Every row gives one point. A path goes straight from each point to the next, and from the last back to the first. The post is the endless flat space through its rows: a point in 2 columns, a line in 3, a plane in 4, and so on, so that a path can go around it. How many times does the path go around the post? Going back the other way cancels.
In the rows, 128 means zero.

Post, one row:
[[124 123]]
Path (20 x 2):
[[164  87]
 [112  99]
 [ 69 118]
 [119 167]
 [100 175]
 [ 92 121]
 [ 99  80]
 [152  79]
 [169 139]
 [121 147]
 [ 82 127]
 [103 111]
 [105 161]
 [139 156]
 [159 114]
 [124  97]
 [104 114]
 [101 135]
 [127 172]
 [162 140]]
Times around: 1

Post (3 x 4):
[[149 123 130 123]
 [131 146  68 114]
 [142 132 178 103]]
Path, 12 rows:
[[125 102 108 134]
 [168  66 120 115]
 [164 182 108  67]
 [137 188 168 111]
 [100 134 121 159]
 [116 147 113 118]
 [126 175 110 148]
 [175 142 113 121]
 [178 124  65 100]
 [117  94 163  94]
 [130 117 133 144]
 [123 124 133 145]]
Times around: 0

Post, 8 rows:
[[120 143  86 138 127 125 113 128 192]
 [127 143  90 106 103 157 154  91 131]
 [124 197 139 134 103 134 129  91 157]
 [162 148 164  88 108 137 139 184 109]
 [164 138 139 173 131 111 134 241 102]
 [160 123  96  90  73 124  99 102 133]
 [139 112  88 101 119 150  87 124 128]
 [153 176 120  95 126 119 139 153 112]]
Path:
[[135 181 113 129 121 160  95 141 143]
 [169 147 146 114  92 134 106 134 141]
 [147  92 147  82 106 170 133 101 132]
 [138 146 135 104  99 141 106 103 105]
 [138 123 103  81  80 128  94 134 109]
 [147 144 130 116 104 147  84 178 136]
 [191 132 106  86 103 153 151 168 150]
 [172 129 118 124  63 136 100 129 138]
 [126 196  80 118 104 161 169 121 111]
 [103 159 134  93 108 159 159 108 136]
 [123 113 126 147  74 102 103 147 138]
 [135 152 115 124  57 102  70 134 114]]
Times around: 1

Post (13 x 14):
[[118 135  55 139 121 180 150 184 162 114 116 130 155  76]
 [194 125 167  60 159 101  99 110  68 110 123 104 169 101]
 [111 131 100 124 183 165 109  99 133 134 167 165 118 110]
 [125 133 114 122  86 181 140 117  92 135 174 135 108 124]
 [149 136 115  88 161  90 119 100 130  92 133 124 142 165]
 [121 144  99 121 120 179 126 148 125 126  88 167 188  92]
 [ 93 164 135 115 172 118  84 160 142 154 100 107 127 148]
 [118 132 141 128 169 135  84 120 144  68 146 135  90 140]
 [172 118 145  65  93 148  85 144 190 116 166 118 137 104]
 [153 160 154 136 190 132 154  88 111  94  96 115  88 146]
 [ 86 153 119 103 121 110 153 146 142 138 176 132 138 117]
 [126 139 188 115 128 179 135  72 112 122 164  77 131 172]
 [127  92 124 165 153 109 121  85  72 137 139 157 114 125]]
Path (27 x 14):
[[110 166 131 126  82 140 107 154  95  92 179 117 113 123]
 [183 146 143 100 148 132 109 102 156 106 115 148 131 148]
 [149 112 139 157 145 116  88 132  63 117  98 158  89 174]
 [110 152 173 136 170 174 151 105 155 109 124 132 125 178]
 [137 180 164 112 145 175 146 126 116 136 164 125 173 116]
 [118 144 106 132 160 142  63 109 132  65 165 157 130 148]
 [126 136 166 126 133 151 117 113 104  83 135 170 144 116]
 [155 130 152  89 162 122  80 161 128  83 142  94  88 127]
 [131 161 120 108 158 143 117 136 135 120 172 103 136 196]
 [132 170 169 100 110 128 111  71 121  93 148 127 192 182]
 [129 107 103 151 156 158  76  81 141 109 158 143 114 101]
 [128 110  85  91 129 189 142  96 136 144 170  58 180 132]
 [143 129  98 104 129 134 143 113 118  78 141  95 101 133]
 [133 138 161 154 139 187 102  75 159 121 127  89 113 146]
 [153 182 164 112 170 131 158  94 103 181 134 101 139 115]
 [101 150 116 141 144 193  96 162  97  74 144 152 178 119]
 [143 116 167 117 136  82 159 120 142 165 157 163  96 140]
 [180 121  72  77 110 140 179 136 182 120 138 101 151 103]
 [121 133  92  87 149 141 127 120 130  97 118 124 116  90]
 [144 157 162 129 142 104 120 113 139 116 102 136 126  77]
 [107 138 118 163  88 173  96 136 125 124 111 110  89 107]
 [117  83 102 127 164  98 151 105 129  98 141 135 101 113]
 [ 93 152 124  95 146 150 128 133  82 118 123 143  82 109]
 [135 143 146  98 113 153 142 113 103 196 135  80 154  98]
 [130 145 110  96  89 137 142 123  98 135 188 122 152  82]
 [133 162 103 145 122 150 128 115 131 141 150 127 170 118]
 [138  95 104 159 173  99 162  89 106 100 162 131 129  80]]
Times around: 1
